Each row of a before or after table is a point. One or more steps were done to the points. Then noise was added and the rows were shuffled. The steps act on columns, c1 being the first. Write out the steps. A step turns or swaps two columns, mirrors them in a line or flattens them onto one, adds a multiple of one to another, or multiplies or shifts one. Angles are multiples of 10 degrees, from the lower column toward the higher: turns from -170 to 170, lines from 10 to 170 but not 90. Use the fewest steps. Two steps may share a column if one is a turn and the other turns, adds or multiplies; they go together, in the order done. Otherwise the lowest column goes first.
(in the rows, 128 means zero)

Before (14 x 3):
[[128 144 140]
 [133 146 151]
 [ 98 141 154]
 [141 127 157]
 [110 116 118]
 [116 163 136]
 [134 115 107]
 [105 162 149]
 [143 136 103]
 [122 166 132]
 [120 138 125]
 [124 168 145]
 [147 134 117]
 [119 144 133]]
After:
[[124 247 161]
 [119 177 137]
 [143 152  77]
 [142 125 185]
 [116 232 143]
 [133  88  86]
 [127 176 151]
 [121 242 136]
 [109  92 108]
 [ 99 168 180]
 [119 158 122]
 [148 146 106]
 [133 181 173]
 [106 231 170]]
Steps: multiply c2 by 3; multiply c3 by 2

Before:
[[151 150 111 143 145 161 108 122 125]
 [152 101 125 146  88 110 107 129 129]
 [ 98  97 134 124 119 112 138 116 128]
 [167  98 139 128 161 130 127 147 135]
 [122 139 150 142 155 175 137 119 168]
 [118 141 149 128 119 109 126 106 161]
 [125 102 123 107 114 153 107 131 110]
 [138 119 142 113 100 139 157 102 106]
 [124 113 155 138 139 109 111 100 133]]
After (9 x 9):
[[102 128 133 124 101 151 137 117 128]
 [106 128 149 128 101 131 126 106 161]
 [119 128 126 147   8  99 108 129 129]
 [142 129 141 114  43 122 158 102 107]
 [143 128 138 129 227  91 128 148 134]
 [150 128 124 107  86 139 107 131 110]
 [108 128 155 138 161 125 111 100 134]
 [169 128 152 143 210 151 137 119 167]
 [167 128 109 143 179 118 108 123 126]]
Steps: turn c1 and c6 by -70 degrees; multiply c2 by 0; multiply c5 by 3

Before (10 x 14):
[[178  96  66 181 239 111 153 174  76 170  78 157  81 121]
 [182 155  78 181 169 126 126 118 177  92 112  87 102 159]
 [ 87 121  74 107 128 186 156  25  99 154 140 224  96 101]
 [121 138 149 178 198 108 141 143 173 138 204 173 101 177]
 [148 138 147 163 134  98 134 101 102 165 111 194 119 171]
 [159 188  83 135 113  56 134  95  73 174  92 175 153 115]
 [143 164 178 124 154 130  89 108  99 126 107 134 130 135]
 [ 96 116 134  91 145 113 185 143  92 112  82 170 146 170]
 [ 76 143 156 195 166 104  85  92 129 126 142 172 158 192]
 [137 118 173 126 182 175 129 133  56 101 120 234 136 124]]
After:
[[ 69 189  97 135 113  56 133  86 159 174  87 175 152 115]
 [128 145 164 195 168 104  84 103  74 126 132 171 157 193]
 [ 99 119 112 107 127 186 155  13  89 153 149 224  96 102]
 [ 92 117 126  90 145 113 184 146  98 112  76 171 148 169]
 [ 55 117 169 127 182 172 130 151 138 103 117 235 136 123]
 [ 98 163 182 124 157 130  88 126 143 125 107 134 129 135]
 [170 140 143 178 200 109 142 151 118 139 211 172 102 178]
 [101 139 155 163 134  95 133 109 148 162 112 193 119 170]
 [ 75  95  55 179 240 112 154 147 177 171  92 159  82 122]
 [178 155  85 182 169 127 124 102 184  92 121  86 102 158]]
Steps: swap c1 and c9; turn c3 and c8 by 20 degrees; add -0.3 times c13 to c11

Before (12 x 32):
[[186 149 102  43 175  89 146  68  51 108 189 141  44 135 142  99 182 115
  167  98 143 146 111  80 144  95 143 117  92  93 184 150]
 [159  66 135 132  85 178  82 122 101 179 128 106 210 172 185 122  91 134
  143 110 169  73 107 103 137  71 147  96 172 101 137 103]
 [ 46 118  51 159 180 143 105 163 121 113  99 138 188 113 140 175 181 126
  177  89 114 129 103  50 106 118 112  50 143 222 145  95]
 [159 110  85  78 158 111 162  84 107  85 148 102  52  88 147  99 148 106
  204 158 123 160  87 115 109 118 126  80  36  88 151 144]
 [134  54 169 141 111 174  94 174  92  97 164 101 159 165 201 137  94 154
  129 129 180 100 145 151 193  98 138 120 156 125 111  81]
 [ 52 105 124 144 122 132 106 195 112  58 101 145 171 179 103 137 149 134
  135 132  88 137 151 144  35  95 160  54 130 179 168 162]
 [194 122 210 115 171 158  76 143 166 161 175 105 188 137 156 147  80 137
  118 110 111  53 136 131 152  86 149 131 159 131 175  74]
 [198 122  89  81 197  86 147  84  80 121 170 198  47 116  95  77 180 125
  178 175 154 161  59  69 114 158 173  79 106 101 129 146]
 [127  72 178 133 160 176 117 169 127 170 149 116 194 187 147 102  98 122
  158 114 181 114 136 101 129  63  91 144 162 119 136  55]
 [168  89 179 162 134 154 144 176 130  99 172 121 208 211 193 111  76 127
  108 104 100  47 110  96 109  93 128 128 164 145 134 113]
 [146 100 215 141 141 162  94 114  85 176 138  85 235 176 176 140 106 134
  112 162 122  83 107  83 155 121 103 173 187 138 130 116]
 [ 89  99 120 129 132 187 149 148  81 121 129 171 234 118 107 177 168 119
  165  83  67 142 125  97  82 118 125  60 144 203 114  84]]
After (12 x 32):
[[194 120 210 118 171 158  78 137 165 141 171 100 186 140 155 152 167 130
   99 111 106  50 138 128 149  87 150 131 161 134 169  74]
 [ 55 106 125 142 124 130 103 193 109  37 103 149 173 182 105 134 104 132
  139 133  85 136 152 144  33  91 160  54 132 183 168 166]
 [125  71 177 137 161 177 118 174 125 148 146 115 192 189 149 104 126 123
   87 112 179 115 137 101 126  62  92 146 165 121 138  52]
 [188 150 105  43 174  86 145  65  52  87 189 145  42 134 142  98  64 116
  146 102 138 143 116  79 144  98 143 116  94  92 185 149]
 [ 93  98 121 124 133 189 152 145  82 110 130 170 238 123 104 180  71 121
  136  81  68 140 128 101  83 116 123  60 147 204 112  79]
 [161 110  86  77 160 108 164  85 107  67 146  99  53  85 154 101  58 105
   92 158 124 159  86 114 108 118 126  79  35  87 152 143]
 [160  71 140 135  84 179  82 122 104 161 128 105 210 170 183 122 139 132
   89 107 169  73 110 102 139  72 146  99 171  99 137 104]
 [ 46 122  51 164 181 145 104 161 119  88 102 142 183 113 135 176  52 127
  134  92 112 129 107  52 105 118 111  52 143 223 148  94]
 [173  83 178 159 135 154 144 176 128  80 168 119 206 213 196 115 173 128
  103 107 103  45 110  98 110  92 128 131 164 146 136 112]
 [147 101 213 140 140 166  95 115  84 155 140  85 237 178 177 145 160 137
  119 162 123  88 108  85 156 121 104 172 189 141 132 119]
 [132  55 169 143 109 176  92 176  93  83 163 101 159 170 200 137 148 154
   99 123 180  98 145 150 193 103 139 119 156 126 112  84]
 [198 122  90  78 202  89 148  83  82 104 171 195  49 116  94  79  59 126
  133 174 150 160  56  73 116 159 176  78 106  98 128 152]]
Steps: shift c10 by -20; turn c17 and c19 by 130 degrees
